Each row of a before or after table is a point. The points were changed in one or more steps. Then noise was added and the rows were shuffled. The steps act on columns, c1 being the first. What was done? A step turns or swaps two columns, mirrors them in a line or flattens them onto one, adds a multiple of one to another, or multiplies or shifts one. Angles are multiples of 10 degrees, from the lower column toward the higher: turns from -170 to 170, lines from 10 to 170 but not 90. Use the fewest steps. Two steps may share a column if one is a turn and the other turns, adds or multiplies; they go together, in the order done. Otherwise the lowest column goes first.
In the rows, 128 means zero.

Before, 9 rows:
[[127 123 103]
 [ 98 121 140]
 [ 69 151  74]
 [145 169 122]
 [161 107 147]
 [154  92 154]
 [105 120  87]
 [ 85 135  54]
 [ 94 115 120]]
After:
[[202 150 158]
 [195 137 182]
 [ 94  91 111]
 [ 91 106 123]
 [152 122 107]
 [115 167 137]
 [164 114 125]
 [164 118 157]
 [136 122 151]]
Steps: turn c1 and c3 by 160 degrees

Before, 10 rows:
[[ 82 156  58 161 105 130]
 [130 105 128 165 114 107]
 [161 110 126 159 131 131]
 [183 144 130 102 109 134]
 [105 124  54  34 182 148]
 [ 83 121 101 167 191 113]
 [ 98 171  96 123 129 123]
 [169 103 126 140 101 109]
 [ 95 116 122 179 115 148]
 [121 111 120 107 112 119]]
After, 10 rows:
[[103 155  62 104 157  87]
 [150 143 131 110  99 182]
 [147 103 127 115 168 122]
 [ 95 115 123 116 179 107]
 [116 175  96 125 122 100]
 [143 108 123 135 164 159]
 [165 104 128  99 141 158]
 [121 125 108 190 168  79]
 [ 97 120  51 184  31 122]
 [128 110 117 112 106 118]]
Steps: turn c1 and c6 by 60 degrees; swap c4 and c5

Before (11 x 8):
[[ 98 107  93  87 155  94 151 139]
 [ 95 144  95 114 209 156 127 133]
 [111 122 144 131 131  97 104 114]
 [148 124 170  87  93 134 151 125]
 [ 85 126 113 142 103 113 170 124]
 [104 118 128  87 104 195 126  48]
 [125 117 156 162 108 161 147 107]
 [138 117 173  93 135 117 171 104]
 [108  68 162 138 120 181 154  91]
 [211 115 136 180 104 150 163 116]
 [116 106 150 151  96 138 145  48]]
After:
[[170 108  95 104 158 142 146  89]
 [104 108 151 117  95  51 146 144]
 [144 140  92 101 210 135 126 158]
 [172 118 122 110 107  50 128 194]
 [165 120 169 151  95 126 151 136]
 [ 62 121 134 197 103 118 162 149]
 [122 127 116  87 101 122 171 116]
 [ 94 113 156 115 110 106 144 165]
 [162 115 174 141 133 101 173 118]
 [125  70 161 106 116  90 150 181]
 [127 123 140 111 129 112 106  98]]
Steps: turn c1 and c4 by 100 degrees; swap c6 and c8

Before:
[[141 157 146 156 112 104  91 159 120 105 152]
 [128 131 190 193 117 122  88 130 127 151 149]
 [119  87 172 133 159 123  87 157 131 153 134]
 [159 113 154  95 169 166 154  95 151 138 133]
 [ 82 179 167 163 125  86  72 120  78 113 165]
 [154 119 143 139 204 162 102 120 159 163 105]
 [126 100 151 151 139 140  91 110 150  99 120]
 [104 198 116  81 110 105 163  73  86 169  59]
 [111 158 182 139 138  83  93 125 153 128 130]
 [104 177  85  96 104  98 144  69 126 161 126]
 [120 147 135  79 150 197 133 105 164 172  94]]
After, 11 rows:
[[127 138 118  97 127 213  96 135 128 155 152]
 [121  77  96 121 103 156 102 134 126 152 134]
 [123 118 130 134 104 165 106 102 151  97 126]
 [108 192 137 112 166  70 135 100 120 161 128]
 [145 136 120  98 150 158 100 170 118 104 156]
 [123 124 113 209 149 113 129  98 165 171  95]
 [152  67 126 153 148 155 112  88 154 166 107]
 [100 193 101 121 187  85 154 100  82 172  59]
 [157 105  93 176 127 135 146  77 149 136 138]
 [108 131  82  79 156 161 103 128 153 129 130]
 [ 83 149 104  77 176 166  88 133  81 108 170]]
Steps: turn c2 and c5 by 70 degrees; turn c2 and c8 by 30 degrees; turn c4 and c6 by -110 degrees; turn c3 and c6 by 140 degrees; multiply c7 by 0.7

Before:
[[125 144 154  91 123  83  79 105 125 162 157 115 148  68]
 [ 54  87 159 110 148 149 118 106 128 174 109 158 157 112]
 [126 141 154 183 131 147 137 171 168 166 103 128 146  92]
 [ 86  58 110 139 133 113  78 155  89 109 184 169 159  95]
 [ 94 100 177 139 135 101 106 146 144 112 139 147 169 161]
 [103 127 138 142  99 123  65 140 118 191 128  87 130 118]
 [ 93 126 118 160 125 107 109 188 171 129  99 167 107 135]
 [116 120 117 173 103  96 109 130  77 113 128 172  95 147]
 [ 59 107 198 180 155 106 150 121  95 148 187 118 124 155]]
After, 9 rows:
[[184  87 169 107 151 138 130 109 130 108 110 195 176 104]
 [102 128 138 138 124 123 197 142 122 138 129 169 187 118]
 [131 141 161 184 127 140 115 171 165 115 101 129 168  81]
 [141 106 188 180 145  83  95 122  99 131 188 196 145 137]
 [175 128 117 163 131 108 149 184 170 147 102 149 130 139]
 [179  60 108 137 151 117 167 157  88  89 186 153 113 102]
 [155 101 171 143 141  82 146 145 144  83 144 158 117 155]
 [173 122 110 170 113 103 153 133  71 159 130 122 104 151]
 [117 142 136  91 138  78 170 104 126 112 157 136 166  69]]
Steps: turn c1 and c12 by -110 degrees; turn c3 and c6 by -20 degrees; add -0.3 times c3 to c14; mirror c5 and c7 in the line at 170 degrees; turn c10 and c13 by 80 degrees
